Each row is a point. Before rounding, the points of a table are all equally far from one centre. They may lie mostly on one side of it. Write the centre, to within rounding.

Points:
-.46	-.52	.61
-.08	.33	.29
-.07	.28	.55
-.01	-.44	.74
-.17	-.69	.23
-.64	-.04	.55
Centre: -.19	-.18	.33

Points:
-.11	.17	.54	-.30	-.37	-.21	.29	.11
-.21	.61	.07	.29	-.38	-.03	.52	-.62
.17	.23	-.41	-.65	-.64	-.39	.47	-.19
.21	.38	-.40	.39	-.70	-.24	-.43	-.28
-.04	.08	.07	.30	-.76	-.32	.35	-.21
.83	.13	-.05	-.11	-.20	.16	.25	-.53
.10	.07	.25	-.01	.38	-.50	.49	-.33
.09	.94	.12	-.02	.25	-.18	.57	-.22
.43	-.04	.20	.18	-.48	-.15	.44	.02
.66	.45	-.02	-.35	.01	.00	.57	-.57
-.30	.15	-.21	-.41	-.38	.17	.53	.14
-.45	.65	-.14	-.18	-.46	-.15	.05	.38
Centre: .10	.36	-.17	-.12	-.12	-.18	.02	-.22

Points (17 x 12):
-.67	-.14	-.32	-.62	.17	-.06	-.29	-.24	.22	-.20	.18	-.12
.22	.06	-.37	.09	.25	-.02	.10	-.39	-.23	-.02	.38	.44
-.40	-.42	.07	.07	.04	-.81	-.08	-.28	-.18	.05	.61	.13
.21	-.26	-.16	-.26	.49	-.94	-.42	.30	-.24	.31	-.59	.04
-.26	.03	-.39	-.85	.26	-.06	-.51	-.05	-.39	.17	.22	.20
-.35	.15	-.47	-.26	.54	-.49	-.10	.54	-.20	.02	.12	.25
-.26	-.23	-.54	.26	.54	-.64	.22	.50	-.02	.13	.26	.05
-.16	-.20	.38	.21	.13	-.42	.12	.17	.10	-.09	.46	-.41
.29	-.44	-.29	-.09	.72	-.31	.25	.36	-.11	-.01	-.31	.13
-.46	.00	.19	-.18	.54	-.91	-.12	.06	-.37	.29	-.01	-.13
-.14	-.15	-.30	-.26	.13	-.26	-.55	-.51	-.09	.03	.41	.58
-.44	-.75	-.80	-.39	.44	-.49	-.11	-.30	-.28	.27	.09	.22
-.07	.28	-.50	-.26	.04	-.34	-.89	-.31	.08	-.07	-.35	-.01
-.39	.18	-.65	-.06	.61	-.51	.07	-.48	-.03	.24	-.08	-.44
-.57	-.06	-.46	.02	.82	-.54	-.16	-.27	-.08	.33	.22	-.07
.44	-.33	-.21	.14	.19	-.55	-.15	.01	.08	-.36	.49	-.39
-.20	.41	-.41	.46	.44	-.63	.00	-.05	-.04	.70	-.10	-.04
Centre: -.03	-.26	-.29	-.12	-.01	-.31	-.17	-.01	-.05	.37	-.04	-.14

Points:
.26	.07	-.43	-.11	-.42	.39	-.09	-.42	.01	-.08	.28	.03	.17	-.07	-.08	-.44	.06	.34	.06	-.21
-.20	-.01	-.56	.06	.14	.29	-.36	-.06	.00	-.12	-.31	-.21	.05	.21	-.27	-.23	.06	-.11	.05	-.66
.07	-.34	.07	.13	.01	.11	-.25	-.09	-.09	-.11	-.26	-.29	.38	.08	-.18	-.16	.31	-.07	-.10	.00
.14	.44	.03	-.01	-.28	-.30	.31	-.62	.36	-.63	.53	.18	.27	.05	-.51	-.08	.16	.03	.10	-.39
.51	.42	-.23	-.40	-.16	.47	.10	-.38	.02	-.63	.29	-.06	.13	.37	-.23	.28	.00	-.13	.29	-.50
-.07	.14	-.40	.13	-.54	.00	.11	-.41	-.22	-.19	.05	.02	-.06	-.19	-.01	.06	.58	.40	.53	-.06
-.43	.02	-.14	-.21	-.20	.06	.04	-.22	-.47	-.48	-.10	.06	.77	-.12	-.12	-.20	-.05	-.10	.25	-.46
-.02	.50	-.09	-.24	-.03	-.13	-.04	-.31	.12	-.41	-.21	.42	-.06	.34	-.14	-.42	-.04	.17	.11	-.94
-.38	.18	-.21	-.16	-.45	-.01	-.09	-.06	-.46	-.21	-.19	.01	.08	.32	.20	-.02	-.04	-.16	.30	.12
-.24	-.06	-.33	-.17	.10	-.24	.09	-.07	-.44	.11	.20	.04	.09	.16	-.78	.23	.44	-.13	-.08	-.29
-.09	-.26	-.16	.22	.18	-.13	-.28	.08	-.32	-.13	.25	-.08	.13	.14	-.42	-.36	-.22	-.22	.09	-.27
-.09	-.36	.04	-.37	-.18	.37	.21	-.49	-.44	-.64	.09	.16	-.10	.21	-.02	.16	.13	-.06	.47	-.09
-.06	-.18	-.01	.07	.54	-.16	.21	-.05	.05	-.59	.04	.02	-.07	.20	-.43	-.05	.57	.17	.04	-.54
.11	.08	.07	-.37	-.39	.01	-.35	-.15	-.15	-.05	.58	.25	.32	-.47	-.17	.27	.02	-.01	.12	-.36
-.03	.50	.05	.21	.22	.05	-.19	-.47	-.50	-.42	.35	-.20	.15	.07	-.50	.29	-.10	.05	.45	-.53
-.27	.27	-.42	-.15	-.06	.11	-.13	-.31	.07	-.81	.13	.24	.15	.08	-.11	.34	.43	-.07	-.12	-.63
.22	.14	-.24	.15	.31	.13	.05	-.34	.10	-.28	.45	-.30	-.07	.25	.02	-.13	-.21	-.34	.14	-.69
-.04	.12	.10	.10	-.32	-.09	-.26	-.23	-.11	-.19	.48	-.29	.01	.50	-.01	.04	.59	.18	.36	-.39
.14	-.07	.08	-.47	-.05	.18	.06	-.35	-.07	-.25	.38	-.11	.10	.65	-.68	.16	.51	.15	.42	-.32
.13	.18	-.17	.09	-.28	.15	.05	-.31	.13	-.08	.02	-.42	.00	.48	.16	.20	.31	.52	.49	-.24
.58	-.19	.02	-.50	.01	.00	-.27	-.37	-.24	.15	-.12	-.04	.12	.24	-.07	-.22	.15	-.07	.48	-.47
.32	.13	-.34	-.40	-.12	.11	-.21	-.13	-.22	-.43	-.15	.61	-.20	-.10	-.01	.25	-.24	.19	.51	-.35
-.32	.18	.09	.01	-.24	-.20	.07	-.05	-.55	-.53	-.36	-.21	-.20	-.19	.18	.32	.04	.11	.27	-.44
-.17	-.07	.31	-.22	-.64	.16	.09	-.18	-.26	-.60	-.01	.24	.51	.15	-.37	.22	.32	.30	.27	-.45
-.01	.19	-.08	.07	-.32	-.35	-.20	.23	.05	.01	-.08	.04	.50	-.18	-.43	.13	.53	-.08	.39	.00
.12	.41	-.36	.23	-.24	-.22	-.20	-.18	-.26	-.69	-.03	.37	.11	-.09	-.19	.06	-.20	.15	.63	-.64
.60	.16	.05	-.21	-.16	-.13	.25	-.38	-.18	-.52	.01	.40	.28	.20	-.32	.04	-.03	.32	.50	.13
Centre: .00	.12	-.05	-.15	-.11	-.05	.11	-.21	.00	-.23	.01	.02	.05	.03	-.27	.07	.07	.00	.28	-.37
